Each row is a point. Two turns around zero, p and q, are shown by what they do to some points. Where does a point land after both, in the order given? Backwards means that the second turn is done in reverse. Each puzzle has new turns, and all numbers are rounded.
(in the rows, 128 means zero)

Turn p:
[ 90 158 150] -> [ 93 168 136]
[127 140 117] -> [138 140 133]
[169 113 138] -> [136  87 143]
[127 101 108] -> [144 117 100]
Turn q:
[115 139  70] -> [115 144  71]
[111 134 137] -> [123 145 138]
[169 132 153] -> [164 102 147]
[113 103 150] -> [105 122 156]
[133 133 130] -> [135 128 128]
Where do these land?
q, then p: [142 107 158] -> [ 99 103 121]
q, then p: [123 100 133] -> [108 130 107]
p, then q: [104 135 128] -> [134 150 118]
q, then p: [143 170  94] -> [181 129 145]

Turn p:
[141 121  95 149] -> [ 97 133 103 140]
[133 139 150 143] -> [120 111 150 125]
[137 158 136 104] -> [134 132 137  90]
[129 101 131  97] -> [152 160 131 137]
[ 95  95  89 151] -> [131 119  81 172]
[133 154 167 123] -> [134 113 165 104]
Turn q:
[110 165  98 127] -> [ 91 117 123  95]
[173 103 139 154] -> [133 126 148 183]
[141 140 166 119] -> [150 138 163 122]
[109 127 116 101] -> [127 145 106 106]
[107 105 120 138] -> [138 114 100 133]
Where do these land?
p, then q: [118  97 115  98] -> [ 91 122 154 134]
p, then q backwards: [110 126 151 163] -> [137 130 134 172]
q, then p: [134 179  88 131] -> [189 109 116 134]
q, then p backwards: [133 134 127 163] -> [118 131 143 159]
p, then q backwards: [143 112 127 113] -> [143 124 131 107]
q, then p backwards: [130 119 160 100] -> [125 116 141  88]

Turn p:
[162 139 103 142 141 113] -> [104 167 114 138 136 133]
[137 143 143  82 124 102] -> [140 129 114 150 110  81]
[134 126 147 136 101 145] -> [150 129 156 135 123 139]
[103 116 169 151 157 117] -> [141 114 139  89 168 109]
[100  85 130 120  85 143] -> [168 102 131 108  92 157]
[159 143  96 131 146 162] -> [ 77 144 143 144 118 145]
[102 145 108 136 142 114] -> [115 111 100 133 151 134]
Turn q:
[ 98 132 148 146 141 127] -> [141 131 148  95 129 138]
[114 132 176 102 124 144] -> [127 146 155 119  80 127]
[100  84 107 135 134 125] -> [123  99 154 118 156 100]
[156 123 131 116 141 124] -> [134 124 104 136 113 112]
[150 124 108 197  85 140] -> [153  90 130 164 164 183]
[137 152 108 101 143 134] -> [ 97 142  99 124 123 124]
[141 148 117  99 128 103] -> [119 162 105 140 131 112]
Where do these land?
q, then p: [111 112 105 119 132 167] -> [148  94 121  96 123 127]
q, then p: [156 108 108 114 145 132] -> [133 137  92 110 127 146]
q, then p: [157 123 144 116 124 107] -> [133 159 118 145 138 143]
q, then p: [108 111 155 120 109 135] -> [161 132 151 130 136 114]
p, then q: [108 104 137 164 135 151] -> [109 118 132 119  83 108]
q, then p: [132 103 102 119 140 110] -> [124 139  95 108 140 117]
p, then q: [105 204 168 117 127 111] -> [196  99 104  97 159 109]
q, then p: [148 158 104 155 112 110] -> [ 77 131 139 128 139 147]

Turn p:
[120 158 162 114 166 113 161 117] -> [123 126 148  94 129 124 187 138]
[137 120 129 140 140 128 113 165] -> [117 123 120 121 145 121 105 158]
[161 146  84 148 147 170 107 143] -> [145 129  95  92 160 108  83 109]
[105 160 113 135 109 136 127 107] -> [125 141 122 132 143 151 139  88]
[136  91 128 156 156 128 147 120] -> [140 163 143 111 106 110 114 151]
[121  91 115  99 125  96 139  97] -> [168 134 137 165  97 126 148 138]
[117 126  84 122  87 132 155 107] -> [165 132 140 146 119 165 114  90]
[123 101 132 105 124 118  84 159] -> [118 107 115 171 143 109 114 159]
[118 135 191 136  97 149 135 130] -> [ 65 113 156 127 108 132 133 113]
[142 152 142 124 129 108 112 135] -> [113 111 101 122 130 134 145 138]
Turn q:
[119 130 138 147 170 153  97 144] -> [120 128 129 153 106 139 120  75]
[122 159 146 110  90 136 137 103] -> [161 130 148  88 125 105 133 140]
[147 110 115 114  88 102  96 146] -> [141 119 119 112 140 178 105 158]
[148  94 146 104 169 111 114 138] -> [ 86 134 137 142 101 168 145 133]
[ 90 113 109 132 145 109 111 141] -> [ 97 145 102 121 141 139 107 106]
[129 118 114 130  87 136 163  84] -> [133 111 138 114 140  81 113 173]
[130 116 137 134 134 132 149 155] -> [126 122 101 142 117 127 147 130]
[136 159 145 175 125 119 144  82] -> [157 166 156 153 129  83 117 139]
[131 153 102 105 144 153 142 159] -> [129  98 123 126 154 131 165  98]
Where do these land?
q, then p backwards: [134 146 121 136 139 100 125 133] -> [ 97 133 113 139 133 121 126 125]
q, then p: [104 102 100 117  99 146 105 154] -> [159 130 122 166 138  90 107 122]
p, then q: [132 134 126 113 136 112 134 107] -> [133 119 127 135 137 117 141 151]
q, then p: [119 129 117 118 158 146 139 134] -> [137 155 147 137 116 133 144 125]
p, then q backwards: [ 86  71 114 115 134 129  96 144] -> [161 127 110 188 137 112 144  94]
p, then q backwards: [164 131 126 173 135 143 120 111] -> [ 73 115 149 130 115 119 118 128]
q, then p: [ 91 132 108 165 134 147 153 118] -> [149 160  91 142 124 143 152 150]
q, then p: [173 138 139 150 139  99 169 121] -> [109 134 136  75 136 164 117 154]
p, then q: [128 174 153  85  84 140 144 108] -> [ 94 110 133 123  98  73 107 166]
q, then p backwards: [149 123 176 108 121 119  94 150] -> [141 127 123 144 102  90 173 110]

Turn p:
[105 165 156 128 168 120 110 159 154] -> [153 155 121 126  79  86 148 128 109]
[144 109 124 116 169 141 139 106 103] -> [119  82 124 144 125 129 150 102 142]
[154 114 106 104 121 139 160 109 104] -> [109 107 111 137 151 158 122 100 153]
[106  92 115 142 118 142 150 158 115] -> [118 146 147 144 166 144 157 121 108]
[144 116 125 130 150 121 135 107 139] -> [110 109 131 138 113 127 135 133 150]
[162 122  97 129 106 150 111 137 114] -> [132 117 109 144 176 121 107 135 138]
[122 129  92 146 142  82 134 143 120] -> [ 89 135 129 163 115 124 112 130  96]
[102 159 157 154 125 139 131 125 115] -> [148 139 161 102 119 111 120 104 114]
[104 124 170 111 114 135 114 114 122] -> [162 119 136  92 118 149 139 132 119]
[128 153 166 131  97 137 136 105 113] -> [157 129 149  94 124 143 101 109 140]
[116 122 124 103  95 145 109 108 163] -> [127 135 107  83 142 138 132 162 142]
[149 130 104 140 129  86 108 165 173] -> [113 163 110 168 112 109 113 178 124]
Turn q:
[146 101 127 139 108 110 141  99 188] -> [100 105  96  81 145 100 127 106 147]
[144 120 153 121 119 136 138 152 145] -> [136 127 137 123 121 108 154 116 154]
[ 67 163 106 143 125 133 146  98 156] -> [113 100 107 107  96 112 112 161  71]
[147 110 106 118 141 150 131 124 114] -> [128 115 116 158 151 145 138 126 135]
[135 119 132 110 107 124 131 139 115] -> [147 122 139 128 125 138 130 105 137]
[139 114 124 101 170 108 120 100 111] -> [118 129 147 124 180 158 126 144 123]
[144 225 134 148 117 132  89 159 114] -> [135 216 129 147  86 118 147 115  79]
[108 131 115 148 137 123 151  95 111] -> [122 116 106 116 121 157 112 159 117]
[124 100 112 139 123 136 120 180 110] -> [124 121 147 173 106 129 113 112 158]
[133 104 140  99 129 111 126 129 111] -> [143 119 156 121 150 144 124 118 143]
[113 138 145 135 125 139 105 112 124] -> [149 143 123 125 132 112 112 144 116]
[134 112 142 136 133 132 136 148 134] -> [124 126 135 132 122 118 136 131 156]
Where do these land?
p, then q: [147 134 128  99 136 159 114 136 102] -> [ 97 118 106 134 161 148 128 121 137]
p, then q: [ 81 113 115 152 127 126 114 132 129] -> [151 129 164 128 112 157 133 148 133]
q, then p: [184 123 118 127 115 123 144 130  91] -> [105 128 128  99 145  97 136 111 174]
p, then q: [105 116 137 126 120 113  88 128 147] -> [140 129 156 151 108 144 142 105 141]
q, then p backwards: [136 154 133 113 116 141 156 141  97] -> [116 108 168 106 140 117 136 144 125]
q, then p backwards: [ 97  97 150 114 144 125 144 139 140] -> [140 112 141 158 134 138 107  92 134]
q, then p backwards: [ 96 119 166 173 138 122  99 120 168] -> [136 172 108 160 120 131  93 114 175]
q, then p: [102 129 129 151 140 108  95 160 175] -> [138 139 140 109  87 146 110 152  78]
q, then p: [163 141 108 133 156 126 154  99 117] -> [107 139 118 121 151 107 159  89 125]
q, then p: [148 152 116 100 113 116 148 108 103] -> [130 104 119 118 154 129 136  89 155]
p, then q backwards: [149 130 106 122 103 148 151 115 137] -> [157  96 128 143 136 109 120 116 129]

Turn p:
[119 107 155 134 115 138 113 143 115  97 127] -> [125 155 108 128 106 136 118 119 125 122  93]
[145 136 121 143 146 100 137 108 151 108 125] -> [136 103 141 107 122 123 152 127 130 161 121]
[107 126 128 145 111 156  86 113 122 126 119] -> [ 95 155 140 118 125 103 115 110 115 108 115]
[152 107  92 110 152 101 150 126 133 166 131] -> [158  88 138 152 156 111 127 147 157 137 145]
[153 125 183 142  99 148 107 105 135 109 155] -> [103 181 117  87 134 144 145 136 148 133  99]
[ 94 122 146 113 117 105 143 115 136 124 150] -> [144 152 146 138 116 153 130 104 146 144 140]
[139 135 157 106 105 153 119 110 163  95 142] -> [117 167 108  82 129 138 116 123 134 160 133]
[138 169 117 134 162 111 121 152 100 169  80] -> [141  89 119 151 151 109 166 132  79  91 145]
[134 120 108 103 153 129 133 116 125 115 163] -> [114 119 126 151 143 134 115 133 143 171 130]
[116  89 117  87 108 104 163 112 136 110 130] -> [162 118 125 130 123 146  96  94 172 151 133]
[122 154  88 155 139 123 111 189 115 171 105] -> [142 100 149 157 130 108 122 166  71  81 137]
[ 85 121 149 164 129 182 120 163 119 145 100] -> [104 155 111 143  76 104 123 137 107  71 138]
[159 152 102 128 127 113 162 111 115 129 136] -> [121  81 137 118 151 156 137 135 138 135 137]
Turn q:
[148 174 118 113 163 141 129 150 109 116 123] -> [156 136  89 159 117 134 102 134 151 112 144]
[152 100 161 145 119  92 134 142 146 108 111] -> [111 150 135 159 153 125 160 115  87 138 130]
[121 159  88 135 100 162 126 138 123 132 108] -> [133 140 120 114 140 158 109 150 171 121  99]
[108 108 136 107 108 138 117 142 160 116 141] -> [116 117 114 113 131 107 157 153 122 151 110]
[139 107 131 114 127  85  94 104 134 180 167] -> [104  91 146 106  94 137 174  93 129 124 163]
[133 145 122 131 108 123 136  82 135 135 138] -> [148 128 164 118 124 125 139 106 154 132 120]
[152 122 110  94 134 111 147 101 100 108 138] -> [132 109 137 150 138  90 125 103 150  94 134]
[116 141 126 162 123 122 164 170 180 158 119] -> [140 133 138 147 106 182 146 163  94 137  89]
[ 94 115 121 186 146 153 103 124  97 114 148] -> [130 138 149  85 146 134  88 163 114 131 173]
[117  85 142  93 174 181 103 117 135 125 125] -> [132  79  82  99 141  97  98 117 106 160 135]
[109 142 135 138 121 101 137 137 137 136  98] -> [127 161 129 126 113 143 137 122 109 115 106]
[146 138 147 118 113 128 147 129  80 107 120] -> [108 154 134 161 133 102 101 117 149 122 132]
Where do these land?
p, then q: [133 126  96 128 140 163 147 122 171 120 149] -> [ 92 111 117 107  93 137 163 149 126 135 136]
q, then p: [157 113 123 105 135 169 122 130 145 145 160] -> [147 133 141 143 119  91 110 151 170 119 125]
p, then q: [118 130 138 124 130 124 156 164  82 100 150] -> [123 130 132 106 169 157  90 150 143 147 115]
p, then q: [108 101 155 142 134 146 148 135 140 148 144] -> [139 148 139 139 127 142 160 161 143 142 113]
p, then q: [142 137 169 147 144 173 136 129 150 120 134] -> [123 128 124 131 100 128 138 168 152 100  92]
q, then p: [138 130  95 153  96  93 108 116 128 151  74] -> [ 81 124  87 110 109 126 132  94 121 153 168]
p, then q backwards: [119 139 140 109 102 160 138 120 145 131 129] -> [119 138 131 144 136 128  92 129  97 131 120]
p, then q: [115 157  91 134 136  95  95 129  83 140 106] -> [122 146 151 127 149 102  84 101  89 122 160]
p, then q: [113 123 148 142 113 154 112 110 186 128 161] -> [128 149 111 134  65 128 158 135 155 142 116]
q, then p backwards: [139 145 152 119 139  87 159 142 103 125 151] -> [ 73 117 129 145 153 138 127 145 122 155 126]
q, then p backwards: [121 124 110 123 134 100 111  83 112 135  80] -> [115 131 145 120  78 124 110 100 113 124  87]
p, then q: [135 113 113 145 107  81  99 106  93 112  94] -> [138 141 125 128 161 104 112  63  99 127 114]
p, then q backwards: [128 127 134  92 155 119 133 177 125 109 132] -> [141 144 149 130 168 150 139 160 154 121 116]

Turn p:
[105 110 169 137 113 132 109 147  95 120 118] -> [183 151 144 128 143 128 133 143 105 127 137]
[123 130  80 135 188 143 119 107 153 108 131] -> [ 96 110 127 149 103  80  98  98 152 104 138]
[134 119 171 167 166 115 133 115 135 138 119] -> [144 162 110 117 103  90 118 152 143 155 128]
[126 128 161 165 130 113  78  94 174 103 120] -> [155 153  74 180 127 114 109 145 159 135 146]
[130 124 108 134 108 144 172 129  95 113 128] -> [ 98 128 169 131 127 136 135 133  89 140 130]
[ 98 115 113 144 147 104 153 124 130 103 100] -> [105 137 136 130 159  85 103 141 117 132 136]
[146 116 119  96 113 159 118 150 129 150 115] -> [141  98 128 115 115 155 130 129 111  98 101]
[128  90  82 119 134 137 123 110  80 151 114] -> [133  89 147 132 126  97 136  95  84 139  96]
[155 148 137 111 130 113 146 133  97 123 131] -> [118 119 143 109 125 129 171 144 130 136 138]
[130 135 131 138 137 108 123 143 178 114 167] -> [121 128 117 127 129 147  96 128 180 137 155]
[122 166 156 108 110 133 158 144 108 164 147] -> [122 160 139  82 128 166 165 119 126 129 121]
[122 158 115 133  79 128 106 164 137 161 123] -> [139 136 137 136 158 177 136 123 148 114  81]
[145 127 122  77 108 133 127 106 152 117 153] -> [110  94  94 127 123 163 137 113 121 119 157]
Turn q:
[135  97  92 144 114 106 154 136 115 152 109] -> [115 128 139 159 115 126 124 140 177  99 144]
[138 127 117  96 125 153 121 141 136  83 144] -> [109 133 108 102 126 108  97 123 124 167 123]
[106 137 168  84 111 176 163 115 115 118 103] -> [ 94 137 128  87 114 108 155  93 119 118  70]
[172  92 118 149 140 138 108 153 101 136 166] -> [156 108 121 123 119  94  79 159 127 105 158]
[107 144 105 136 165 138 115 124 159 170 157] -> [125 103  97 138 127 164 148 174 100 129 140]
[114 143 111 162 103 140 101 165 132 118 148] -> [159 130  80 162 140 117 111 129 129 143 121]
[112 100 153 133 167 120 141 115 138 144 103] -> [110 139 157 129 125 118 170 142 107 107 147]
[151 126 154 106 165 115 174 125 142 144 125] -> [ 90  97 176 114 144 125 139 142 114 116 126]
[155 142 146  88 123 104 120 129 112 112  95] -> [112 153 164 111 142 142  97  94 123 124 120]
[103 163 120 131 104 107 127 120  90 108 135] -> [162 149 138 137 119 148 121 122 148 150  87]
[135 157 112 157 110 112 105  96 149 105  96] -> [144 133 130 154 120 159 137  78 132 158 153]
[110 108 140 151 109 127 106 118 148 143 155] -> [161 126  99 119 146 124 156 137 136 123 149]
Where do these land?
q, then p: [155 143 172 105 125 134 117  92 124 147  94] -> [125 132 110 135 111 119 160 122  81 116 175]
q, then p: [131 158 120 108 138 158 128 140 147 130 135] -> [140 119 142 132 140 109 124 104 100 117 106]
q, then p: [152  86 129 112 127 125 136 103 135 165 134] -> [127 112 126 115 135 151 104 124 124 115 183]
q, then p backwards: [ 97 145 134 163 117 155 164 139 146  97 117] -> [149 135 101 148 131 110 106  78 100 147 116]
q, then p: [ 88 132 106 130 142 118 115 138 172 111 165] -> [116 124 163  89 117 129 113 104 148 127  82]
q, then p backwards: [143 102 158 144 151 149 115 123 103 116 107] -> [106 115 136 124 165 162 133 119  97 118 120]
q, then p: [ 86 158 130 168 104 113 164 128 106 164 143] -> [102 130 135 138 105 118  93 198 117 127 104]
q, then p: [157 132 115 127 104 137 110  96 129 100 176] -> [139  75  93 117 110 153 130 107 128 132 108]
q, then p backwards: [158 106 167 117 113 117 119 164 106 121 118] -> [ 70 121 113 132 157 127 126 150 129 122 109]
q, then p: [156 111 106 157 160 116 102 133 142 106 114] -> [156 140 144 135 118 149 137  98 153 169 135]
q, then p: [ 90 103  99 115 108 109 110 166 125 145 121] -> [ 99 142 151 146 136 127 112 126 179  94 122]
q, then p: [123 158 101  91 146 105 156 113 101 134 112] -> [155 170 117 132 128 149 119 142 103  86 115]
